Every row gives one point. Before rounding, the points of a table are all equally far from one centre. They may lie mostly on one side of it. Where is the centre, to within rounding?

Points (10 x 3):
[[ 41  72 -15]
 [ 48  51 -40]
 [ 37  72 -22]
 [ 58  44 -33]
 [ 13  22  41]
 [ 59  10 -30]
 [ 53  61   6]
 [ 60  28 -35]
 [ 62  45 -24]
 [ 57  54 -25]]
Centre: [18 28 -8]

Points (15 x 8):
[[ 65  22  -1  -1  45  35  58 -62]
 [ 52  24   2 -33  47  51  71 -26]
 [ 37  36 -10 -45  29  89  44 -13]
 [ 25   9   2 -43  36  53  63 -73]
 [ 67  23   4 -34  44  34  40 -65]
 [ 66  21  15 -38  25  62  17 -61]
 [ 42  37 -45 -50  51  38  59 -47]
 [ 49  32 -18 -11  36  64  81 -29]
 [ 14  17 -33 -57  24  55  87  -5]
 [ 61   2  -6 -19 -17  62  81 -58]
 [ 34  40  13 -34  28   9  26 -71]
 [ 74  -1 -14  22  12  91  24   1]
 [ 29  21  12 -38  25  67  60 -61]
 [ 52  43 -21 -29  51  64  53 -17]
 [ 67  30   3 -27  26  21  70 -49]]
Centre: [ 26  -9 -32 -15   1  29  21 -22]

Points (16 x 11):
[[ -56  -24  -22    3   87   70   25  -11  -19   25  -35]
 [ -16  -61    0   50  121   36    5   13   24    1   16]
 [ -67  -45  -11   -3   63   42    1  -48    9   17   37]
 [  21  -59  -34   45   95   65   65  -46  -20    0  -24]
 [  -4  -44  -27    5   77   45   41   37   53   37   29]
 [  13 -110  -20   36   74   34    4  -40   23  -12   -5]
 [ -39  -64    2   49   58   87   53    1    1   47  -19]
 [  14  -62    4   -9   31   48  -13   11   73   -7  -15]
 [ -17  -63  -43   49   91   89   15    6   23    4    9]
 [ -27  -88  -34  -23   47   20   50  -33  -22    2  -48]
 [ -37  -84  -43   26   55   80   -1  -10   32  -35  -29]
 [ -42 -108   11   48   33   47   -3   21   27    1    5]
 [ -24  -39    7  -15  106   34  -15  -27    3  -32  -21]
 [ -51  -73  -69   25   89   43   28   13   26   -9    7]
 [  -1  -66    2   -9   76   34   24  -56   34   27   32]
 [ -19  -70  -40   22   67   42   61    5    3   63   -7]]
Centre: [-11 -28  -7  31  33  25  40  -6   7 -20  -2]

Points (21 x 14):
[[  77   83  -28   52   -9  -35   35   27  -58  -37  -33  -20   15   -5]
 [  61  -11    0   57   64  -33   44  -14  -63   -7  -48  -54   28  -67]
 [  10   -7  -46   42   49  -38   28  -57  -63  -23  -23  -84   14  -39]
 [  44   12  -19    7  109  -24    5  -44  -65  -15   13  -25  -13  -84]
 [  40   11   17   45   37 -120    6  -10  -62  -15  -59  -70  -30  -16]
 [  41   -1  -18   18   40  -15   68  -49  -38  -20  -14  -59   64  -27]
 [  31   38    1   -2   30  -70   53  -38  -39  -70   -1  -46   54  -62]
 [  45   53   -7   19   25  -39   25  -18  -89  -71  -29  -50   23  -54]
 [  15   61  -30   60    5  -91   50    2  -70  -59  -31  -60   -9  -27]
 [  23   84  -29    3   27   -3   53   23  -74  -11    7  -36    9  -23]
 [  41    7  -43   15  -15  -63   52   39  -69  -14   23  -61   16   -4]
 [  38   59  -28   51   55  -53   38   17  -33  -54   -4  -58   40  -62]
 [  48   36  -45   80   22  -25   39  -11    8  -12  -94  -49    8  -59]
 [  21   27  -60   20   22  -86  -25   46  -44  -50  -45  -46   -6  -13]
 [   5    9  -39   61  -24  -56   14  -13  -61  -26  -52  -73    9  -43]
 [  52   22   12   62   41  -80   17   37  -61  -72   15  -66   11  -45]
 [  34   29  -53    7   29  -49    7   13  -63  -25  -15  -71   32  -51]
 [ -17    4  -64   19   81  -57   11   11  -58  -19  -41  -58  -10  -12]
 [   4   22  -49   19   28  -75   20   65  -47  -34   -9  -61  -19  -80]
 [   2   16  -41   59   11  -36   46    7  -81  -48   51  -53   12  -30]
 [  44   42   -6   65    9  -50   26   33  -60  -60  -31  -33   49  -15]]
Centre: [ 32   2   2  22  20 -32  31 -11   3 -34  -7  -5 -48 -21]

Points (25 x 20):
[[  48  -10   -4  -15   10   17    0   -1  -22   -1  -22  -66  -11    8
    -5   10  -26   29  -24  -98]
 [  46  -64   11  -21   17   42    2    0  -25   23  -33  -38  -29    7
   -25   -1  -39   35  -16  -92]
 [  40  -33  -16  -15   -1   14  -13  -16  -33    1  -13  -52  -56   49
     1   28   16   22  -34  -88]
 [  43   -2  -15  -38   46   38   25  -37   -1    5  -14  -56   -1   39
    -1   35  -49    8   14  -64]
 [  47    7    4  -20   46   14   18  -57  -12    7  -44  -58  -17   26
    -5    1    2   35    6  -55]
 [  61  -13  -16  -11   39   37  -20  -24   14   36  -19  -44  -23   42
   -14   52  -17   34  -15  -41]
 [  12    2  -23  -41   15   11   -6  -10  -14   35  -54  -43  -32   21
   -34    7  -35    8   15  -91]
 [  78   28   18  -32   48    8    7  -29  -27   40  -28  -11  -14   14
    -3   12  -20   31  -32  -74]
 [  68  -13   -1   -8   21   22  -34    6  -25   -1    9  -12  -36   -7
    -1   15  -31   36   -5  -92]
 [  28  -34   12  -46   37   12    8   19  -32   40  -58  -25  -37   43
     1    6   -3   48   -5 -106]
 [  76  -54   33  -19   20    8   15  -14  -24   -7  -14  -29  -18    3
   -24   -8  -28   39  -53  -55]
 [  44  -46   18  -11   31   33   38  -14    2   34  -24   -5   -8   34
    11  -36  -18   43  -23 -121]
 [  38  -21  -27  -36   38    4   14  -15  -17   21  -45    1   -6    4
   -35   -6  -27  -24   20 -115]
 [  65   -6   -6  -19   24   14   25  -32   14   40  -12  -15  -11   62
    14   14  -59   38   20  -71]
 [ 104  -33  -24  -41   22   16   18  -21  -15   39   20    9   -1   27
    -2   -3  -31   19    9  -75]
 [  38    7   -6   -5   12    5   37  -35  -26   49   12  -42  -51   24
    -5    9  -80   30    9  -51]
 [  38  -22   17   11   20   17   -9  -44    7   14  -29  -54   -4   35
    -9   25  -30   13  -36  -66]
 [  36  -10    1   14   20   60    7  -60  -18   45  -19    1  -61   33
    23   14  -25   19   24  -71]
 [  73  -16  -13  -22   30   14  -11    3   -6   54  -41  -15  -18   49
    -3  -10  -26   13   11  -85]
 [  34  -25   -9   -7   14   52    9  -23   17   10  -16  -35  -30   50
   -14   37  -36  -12  -14  -97]
 [  66  -20  -46  -35   10   37    9  -39  -15   36  -16  -50  -16   24
    21    5  -21   27    9  -65]
 [  51    6    8    8   36   12   -7    2  -27    5  -47  -13  -67   17
    -3    0  -35   -4    2  -82]
 [  75   -2   -7  -18   -1   30   24  -22  -37   41  -10  -36  -22   33
   -13   23    0  -15  -11  -93]
 [  57   -8   15  -20   32   17    6  -53  -24   27    3  -52   -9   -7
    13    4  -13   14   11  -54]
 [  59  -27  -12  -52   40    5   49  -45   14   10  -22  -30  -33   15
   -12  -15  -11   -2    8  -66]]
Centre: [ -9 -17 -25  -4  25  18  37   6 -34  13   1  27  -2  30 -10   7  -3  26
 -18 -27]
